Each wall is flat, endless, passes through zero and stands at right angles to its row. A trip goes straight from one point to another. List the walls that it crosses, first one first.

Walls:
(1): [8.0 5.4]
(2): [-1.7  5.8]
(3): [ 4.8 -3.4]
(4): [  3.6 -10.2]
(5): [  8.6 -10.6]
Trips:
[ 1.1 10.1] to [-0.4 18.8] => none
[15.9  8.0] to [ -2.7 -10.3] => 4, 2, 1
[15.8  0.2] to [ 4.5 25.2] => 2, 4, 5, 3

Walls:
(1): [  4.2  -1.5 -15.9 -16.6 -13.8 -15.6 -20.5 -10.4 -15.8   3.4   9.1]
(2): [ 0.1 17.9 11.8  1.8 30.1 -7.7  3.7  3.1  4.1 -8.3  4.7]
(3): [-19.9 -10.8 -10.7  34.8 -29.5   3.3  22.2  -5.1 -15.4 -15.9  16.3]
(4): [ 5.9 23.1 -1.1  8.4  2.8 20.0  0.0 -2.1 30.2  1.0  2.5]
(5): [ -1.2   4.1   8.7  -8.7  -1.4  16.6   3.6   4.6 -16.0   0.5   2.0]
(6): [ -6.1  13.7 -13.8  -6.8 -10.4   2.7 -10.9  -5.4   2.1  -0.5   9.1]
(7): [-14.3  16.8  26.4  -5.7 -20.6  -4.3 -30.7  20.9 -14.1  -7.3 -16.1]
(8): [  8.7   3.1 -19.2 -27.7  -3.9  18.3   5.4 -33.8  11.3  -8.6  -3.3]
Trips:
[ 21.7  -0.7   1.8  17.6   8.8 -22.5  -1.5  -7.8   9.4  -4.6  -6.2] to [  1.3  -1.8  12.1   8.8  12.7  -3.4  -8.0 -18.0   4.4  -5.9  12.6] => 8
[  3.5  -3.8  11.8 -11.7  35.0  13.1 -19.7  -9.3  15.5 -15.8  -9.3] to [ 13.8   2.0   2.1  -5.1  20.8   3.0   2.2 -17.4  -0.6  -0.6  37.2] => 5, 6, 1
[ -5.9   8.4  11.1 -32.7   4.7  -0.3 -27.4  -3.9  -6.7   9.4  -0.4] to [-15.4 -21.2 -21.8 -14.0  -4.0 -14.1   7.0  12.0  15.2  -9.9  10.3] => 2, 5, 7, 3
[ -2.0 -19.3 -12.2 -23.4 -10.9 -15.3  16.2   2.5  10.2  -4.3  -0.5] to [  6.1  -1.0 -17.1  36.6  13.5   0.4 -17.3  21.5   6.8 -10.7   3.7] => 8, 1, 4, 2

Walls:
(1): [ -7.5  -7.5  -5.0   8.9  14.8 -12.0  28.1 -32.9  16.6   2.6   0.7  -2.8
 -21.8  -2.0  -1.6  -3.1 -15.2  17.3  18.6 -11.5 -13.3  12.2  -0.6  -9.1
  14.2  -7.1   7.1 -21.0 -29.3  14.9   3.9 -12.4   9.2  18.8   2.3 -20.5
  32.1   5.8   6.9  -5.5  21.1   1.5   2.5  29.9 -20.3  -5.6   1.4 -16.1]
(2): [  0.4  -1.3 -24.4 -26.6  20.2   7.8  18.0  -3.2   0.9   9.0  23.1 -16.0
  14.7   9.4  -1.9   0.7   9.9   3.7  11.3 -13.1 -13.3  -1.8  11.0  12.8
   2.6  19.8  11.1   9.7   8.5   4.8 -14.2  25.6   1.8   1.6 -17.9  -7.9
   8.7   3.2   8.4 -10.3   7.0  10.9  15.1 -14.1  12.1  -6.4   8.1  12.5]
(3): [ 18.4  23.0  -6.7   8.3 -15.2  -6.7   4.2 -27.9   8.1   9.2  11.0  18.7
  26.0 -12.8   6.4  26.2  15.1 -11.6   5.1   3.7  25.9  -3.5   5.4  12.2
   8.4 -18.5 -15.6 -21.3   2.0   3.0  -2.8 -19.5  -7.9 -24.0  -1.9 -23.8
 -16.2  -3.9  13.3  28.0   6.6  -6.9 -18.6  10.1  29.3 -13.2 -11.7 -21.0]
(4): [-16.2   0.6 -12.5  14.3 -24.2  -0.5  -5.6  -8.9  24.0 -13.2  -6.2  -1.9
  10.3 -13.6  -1.2  -5.9  10.7 -16.5  12.7   2.3  14.1  10.8   0.5 -25.5
   8.9  -0.5  -4.8   9.7 -41.8 -11.7  25.0  35.6   1.2 -11.1  15.1 -13.9
   2.9  26.2 -15.1  -0.9   3.6 -12.9   3.4   0.7 -24.7 -20.5  -6.3 -12.0]
(5): [ -1.9  -4.6 -18.4  -6.8   4.9  -7.9   9.9  22.0   7.1  10.8 -25.1   6.7
   4.0 -39.1  -9.0 -11.5   1.7  17.6 -12.5  -1.9 -30.6  17.1 -36.5 -28.5
   7.2  -7.7  30.0  13.9   4.1  14.8  -0.1  -6.3   8.3  11.7  10.7  -9.8
   0.3 -14.5   3.7  22.5 -10.8  28.7  23.8  -6.0  11.1  -7.3   0.0 -15.5]
(6): [-15.0   7.7  -2.1   0.1   9.6  13.7  -9.4  20.4  15.1  16.2 -24.6  -7.3
  -5.1   4.5   2.1 -10.3 -22.2   2.0  16.7  11.8 -10.0 -12.8  15.0 -12.9
  -9.9  30.0  37.9  -7.1  -1.6   3.1  -3.7 -17.2  21.0  20.2 -22.7 -21.8
  -7.5  -5.9 -11.1  16.8  20.9   9.2   8.4 -12.9  -2.6  14.4  -1.5  11.4]
(7): [ -0.4  34.4 -31.1  -9.2   7.5  -6.0  -5.6 -17.2  10.2  -2.6  -9.5 -26.3
  18.5  22.0   0.1  23.7   0.9  14.4  27.2   0.5  -6.4   3.9  -2.6 -23.5
   1.0   3.3  31.8  11.8 -11.3 -22.5 -11.9  -1.7   2.8  40.1  -7.3  20.3
 -15.4  18.4  -3.8  15.0   4.4 -11.7  -9.2 -20.4  18.2  12.9 -29.6  18.2]
(8): [ 12.0  11.5 -12.9 -14.8  12.9  -7.2  18.4 -13.0   4.7  10.9  -8.2   5.2
  -6.8  33.7 -20.1  18.4 -26.8  -4.9   4.1  -3.7   1.4 -11.7  24.1  17.2
  -9.1  -4.4  15.2   7.6   6.3  11.8 -26.2   8.8  -2.1   1.8 -19.3 -13.8
  11.5  -8.6   6.3   3.5  -3.8  29.3 -27.4  11.4  13.5  -2.0  -2.6  -0.2]
(9): [  7.4  23.8 -29.0  14.3  -2.4  -2.8 -13.3  20.4  16.5  14.2  12.1  -2.3
  -5.5   0.3  -5.8  -0.2   2.4  -3.9 -15.7  20.6  -6.5  -0.5  -0.5   4.1
 -13.8  -2.8   8.6   9.5  10.9  -5.6   0.3   2.2 -11.6  12.5   0.1 -20.2
  15.4  13.1  -1.3 -16.5   3.2  22.9 -37.5  14.6   2.7   2.8   0.8   1.3]
(10): [  3.3   4.9   6.8 -24.2  17.6  11.2   2.6  11.9  25.6  13.5  16.1   8.3
 -20.6   9.9   8.7 -20.0 -17.9  -2.3 -14.9  -9.9   7.4  -3.6  12.5  -6.3
 -16.6   0.4  11.7  23.9 -12.4  16.4   0.5   9.0  -7.4  -2.9   6.3   2.4
  18.9   4.7  -0.4 -18.5   6.1   5.8  14.4 -11.8  26.1  19.6   7.0 -18.2]
Trips:
[ -3.5  -1.6  -1.7  12.2 -12.5  10.3 -23.6  21.4  -3.2 -10.2 -19.0  -7.0
   1.1 -51.4  -3.9  20.4   9.3  -4.1  -3.3 -21.7  -6.4  47.4   7.9   4.3
 -18.3 -19.8  11.0  -4.8 -12.5 -20.7  23.3  -8.3 -16.4  15.9   4.9  21.1
   1.2  11.6 -11.4 -14.1 -19.4 -15.9   4.8  18.6  -5.5 -19.9   2.3   9.1] to [ 23.1  11.0  -9.8 -20.2  15.7  -1.6   5.2 -31.6  -5.7   3.1   3.0  15.7
   8.3  15.6  25.4   9.9   2.5  12.5  -1.3 -13.2   0.7  23.3  -1.5  -1.9
  11.6  -5.6  -0.6   8.7   1.4  -1.3  13.6  24.7  -8.0 -14.9 -18.1  -6.9
  -3.1  12.3   8.0 -10.2  -5.2  -8.2  -9.1 -36.6  13.1  -1.1   7.1 -13.0] => 9, 3, 2, 10, 5, 8
[ 22.3  13.4  -0.8 -14.4 -13.6 -20.5  -7.5  -8.4  13.0  16.5  -7.0  16.7
 -11.4   8.2  -9.5  10.6 -13.4  -6.1   1.5  18.2 -10.0 -10.8 -16.0 -25.5
 -20.8  -7.7 -21.8 -13.1   6.4  -7.3  -2.2  -8.4  -6.0   6.5  -3.0   5.8
  18.0   1.4  11.0  -2.6  -0.8  -1.8  -9.4  20.1  13.1  32.5  10.0  -0.2] to [-23.2  21.1  27.7  44.7  -3.6   4.1  31.4  10.4 -16.3  -7.0  16.6   9.8
  12.8   4.4  -3.1  -0.1  20.9  -6.6  12.3  -1.6  -9.7  23.5 -14.0   4.3
   1.2 -21.5 -22.4 -14.2  -3.2  10.7  -9.9  16.9  -9.1  -5.4  -2.6  -2.2
 -42.6 -14.1   5.3   0.8 -17.7   4.5 -16.7  -7.3   2.3 -15.5  11.7   4.5] => 10, 7, 1, 8, 9, 4
[ 23.9   5.7  11.3   8.2  12.4  -3.4   2.2  -8.8 -12.7 -26.2   5.1  14.1
 -14.4   8.6 -19.2   2.6 -14.5   2.2  -3.5  -3.7  11.8  18.7  10.9   9.3
  -5.6  16.4   3.6  -6.0  -7.6  -0.8   3.8  20.4  12.1  -0.1  15.3 -22.2
  -1.5   9.7 -14.9   2.7   1.1  -8.4 -18.5  20.2  -1.6 -11.8  26.2  15.8] to [ 15.7  23.1  -5.7   6.2   3.9 -18.8  -9.7 -26.5   1.6 -19.2   8.7   8.0
   4.7   1.4 -20.6 -15.4  15.5   5.9  -8.7   6.2   6.0   6.4 -15.8   4.0
  -9.5  16.3 -24.1  -7.2  -1.7  26.5 -12.0   0.8  15.6   0.6   3.7   7.6
  -8.7  11.3   3.9 -10.2   7.5 -20.7  27.6   1.4  -3.6  -8.8  32.9  -5.6] => 3, 9, 8, 2
[-12.0   9.1   2.5  -3.7  -3.7  -9.5  12.1 -23.5 -13.4  -7.3   0.6  -9.6
  24.5  -2.6  13.1 -12.0  -6.4 -23.7   6.2  -9.9  -9.7   0.0 -25.4  36.4
 -28.4 -29.0   2.0 -21.6  -6.7   6.0 -19.6 -30.1   0.0   6.4  18.5   4.2
  10.0 -25.9 -34.0  -8.1   2.3  -7.5 -21.8 -10.9  -7.0  13.6   5.4  -7.9] to [ 14.6 -12.9   1.4  12.4  28.1  -5.4   6.2  31.8   9.9  -3.1  -1.7   9.8
   3.1 -38.8  11.6  10.1 -19.0   9.1   4.4  10.0  19.8  10.6   7.7  -3.6
  -6.5  -4.0  -4.1  10.2   9.2  -6.3  20.8  -9.3  14.6  -1.1   3.0   8.2
  -5.6  18.9   1.2  25.5 -18.2  20.4   1.1  -7.8  -1.4   2.8  10.4  19.0] => 8, 5, 1, 6, 9, 3
